Each row is a point. A path goes straight from each point to the next, and from the last back to the first. The post is the endless flat space through its rows: a point in 2 columns, a line in 3, a plane in 4, and so on, so that a path can go around it. How many times does the path go around the post? Going back the other way cancels.
In the rows, zero is written as 128.

Post (2 x 3)
[[105 104  95]
 [112 162 173]]
Path (23 x 3)
[[142 116  63]
 [162  93  62]
 [105 161 128]
 [ 48 108 132]
 [ 55 142 152]
 [ 95 243 219]
 [127 154 100]
 [ 59 159 103]
 [ 82  69 141]
 [ 98 152 201]
 [ 63 171 115]
 [ 93 196 154]
 [ 71 102 164]
 [140  94 174]
 [124 120 183]
 [ 55 143 214]
 [ 70 194 157]
 [ 99 153  92]
 [ 78 178 132]
 [133 163 157]
 [115 164 120]
 [ 56 145 144]
 [ 83 158  68]]
Times around: 0

Post (10 x 11)
[[123 101 129 160 206 174 112 122 138 186 159]
 [149  80 107 117 158 106 139 116  71 104 123]
 [105 131 121 137 161 141  77 128 103 117 154]
 [205  94 114 113 104  88 122 151  89 105 111]
 [148 115 122 158 145 113 115 126 156 119 151]
 [117 191 145 106  70  97 137 106 125 121  82]
 [108 160 191 103 140 157 159 135 116  77 107]
 [144 133  92 116 128 128 123 138 151 143 152]
 [ 96 160 151 156 107 140 133 131 128 115 124]
 [139 163 150 127 119  89 128 165 110 133 120]]
Path (28 x 11)
[[163 111 132 100  81 132 136 142 129 108  89]
 [187  46 106 140 200 146 133 124  87 144 118]
 [113 155  73 154 161 134 135  84  91 220 139]
 [145 175 171 139 118 139  84 107  76 158  94]
 [122 142 114 107 139 134 130  99 154  73 132]
 [101 144 139  94 162 157 118 170 104  94 141]
 [186  70 155  94 132 121 138 148 130 147  92]
 [100 136  76 131  84 108 105  91 120 139  74]
 [ 80 165 123 178 155 117  89  79 128 125 138]
 [126 145 119 142 149 164  34  91 151 130 175]
 [ 57 188 159 178  71 128  52  94  92 124 108]
 [114  85  65 163 130 128 127 146 110 217 190]
 [135 197 145 129 134 143  90 149 154 129 170]
 [ 70 166 151 177 181 171  55 123 101  54 168]
 [158  65 118 160 165 117 150 153 109 123 101]
 [156 128 140 170 201 104 150 114 114 160 110]
 [166 200 177 115 126 126 163 181 157 137 147]
 [155 117 147 145  78  74 118  91 143 104 113]
 [141 154 165 124  96 107 101 166 120 124 102]
 [167 132 106 128 108  97 198 143 163 165 100]
 [146  99 115 111 122 145 178 125  97  38 123]
 [163 192 152 167  79  49 114 147 116 191 121]
 [113 125 164 151 144 118  83 105 112 170 136]
 [ 90 157  88 157 133 122  80 141 146 230 146]
 [ 99 118  90  82 119 113 159 116  60  77 100]
 [ 99 186  87 128  86 115  81   7 134  84 101]
 [ 99 110 102 136 148 156 131  52  89 106 136]
 [ 96 144 162 152 109 101  88 134 142  59 156]]
Times around: 3

Post (17 x 18)
[[139 106 103 124 130 121 148 105 161 141 130 118 115 112 151 140 142 162]
 [ 55 155 154 156 183 133  80 161 169  80 100 138 155 144 127  84 125 115]
 [ 65 158 146 113 110 133 127 152  84 112 146  69 140 163  63  41 149 125]
 [140 113  89 124 114 119 186 167 133 164 106 144  76 102 132 160 135 132]
 [ 80 144 175 167 147 100  92 170 185  93 167 136 169 116 126 149  86 146]
 [179 121  70 130 108 111 152 106 130 112 126 145 151  73 107 154 141 124]
 [ 48 148 192 171 114 156  84 123 154  66 126 171 134 109  97 110 117 137]
 [137 124 103 113  83 109 146 135 140 140  86 134 163 171 121 160 144 140]
 [ 88 160 161 166 132 118  60 134 186 122 148 153 147 140 137 105  83  97]
 [179 130  94  90 142  79 160 105  79 179  90 158 120 132 134 150 118 161]
 [158 106  94 123 133 168 185 126 107 139  87 121 138 129 128 106 101 160]
 [117 143 158 166 111 136  53 147 150  91 125 115 122 113 166 123 127 139]
 [177 162 125 151 118 151 166 101 119 182 124 140 135 115 117 143 142 156]
 [ 68 171 192 144 169 133  89 121 176  52 132  95 112 159 113 138  91 127]
 [186 141 109  81 110 133 146 148 147 108 143 173 129 135 140 131 152 162]
 [145 110 106  88 147 144 159 113  76 166 128 146 139 124 147 168 161 117]
 [ 66 143 143 163 121 125 159 113 100  84 157 111 121 202 105  50 144 118]]
Path (26 x 18)
[[148  98  58 117 107  90 236 164  84 122 119 179 108  86  81 135 146  89]
 [119  80  90 135 145 208 198  91  43 138 103  87 152  94 132 102 155 116]
 [151 166 116 141  74 116 110 134 192  27 129  96 155 121 114 137 126 169]
 [ 94 148  90 154 106 148 152  90 114  71 112 127 121 132 114  84 136 143]
 [  7 130 139 147 177 136 220 115  31 100  79 159 124 165  73  94 130  66]
 [102 139 191  94 141 178 109 152 113  89 107 194 137 120 143 146 140  99]
 [135 129 156  96 100 151  91 166  87 145  79 118 110 182 144 115 188 161]
 [109 102 141 149 120 128 165 147 157  95 129 138  65 136 163  73 124 192]
 [ 89 135 159 108 194 133 136 100 137  99  85  83 140 191 172  92  95 159]
 [108 145 157 139 123 137 133 101 176  40 173 169  87 119 137 109 105 173]
 [117 133 140 141  76  79  64 163 111 154  81 120 200  93 139 138 151 116]
 [190 122 115 123 125 112  93 200 165 121 169 102 188 101 123  79 102 141]
 [114 121 101 148 109 181 142 107 147  92 102  65  55  91  66 145 167 102]
 [167 138 185  81 178 172  90 135 112 145 140  73  84 145 185  97  98 155]
 [182 102  94  99 150  74 118 142 152 137 166 130 178  61 121 148  47  43]
 [127 112 136 151 102 130  85 141 169 172  83 134 110  91 119  99 131 176]
 [108 103 127 161 119 150 106 140 216  50 122 192 147  85  84 137 101 178]
 [135 116 155 184 139 140 146  93 153 170 116 148 154 121 140 163 110 169]
 [133 143 164 127 202 114 169 125  87 169 141 135 135 134 163  40  92 183]
 [144 196 167 171  43 159 116 125 158 203  63 162 164  86  89 111  96 185]
 [135 114 155 106 172 117 107 117 172 102 165  89 114 109 167 157 146  94]
 [114  82 130 136 152 126 119 100 151 127 125 146 132 121 123 154 160 149]
 [ 99  64 121 171 148 172 161  61  53  66 142 161  16  81 158  90  88 155]
 [ 38 125 134 155 153 157  70 187 179 101  91 130 133 142 148 123 144  93]
 [146 138 128 175 105 119  58 120 181  22 110  87 174 185 130  96 102 137]
 [154 162 204  87 105 172 105 113 137  32 122 152  62 154 132 146 174 144]]
Times around: 0
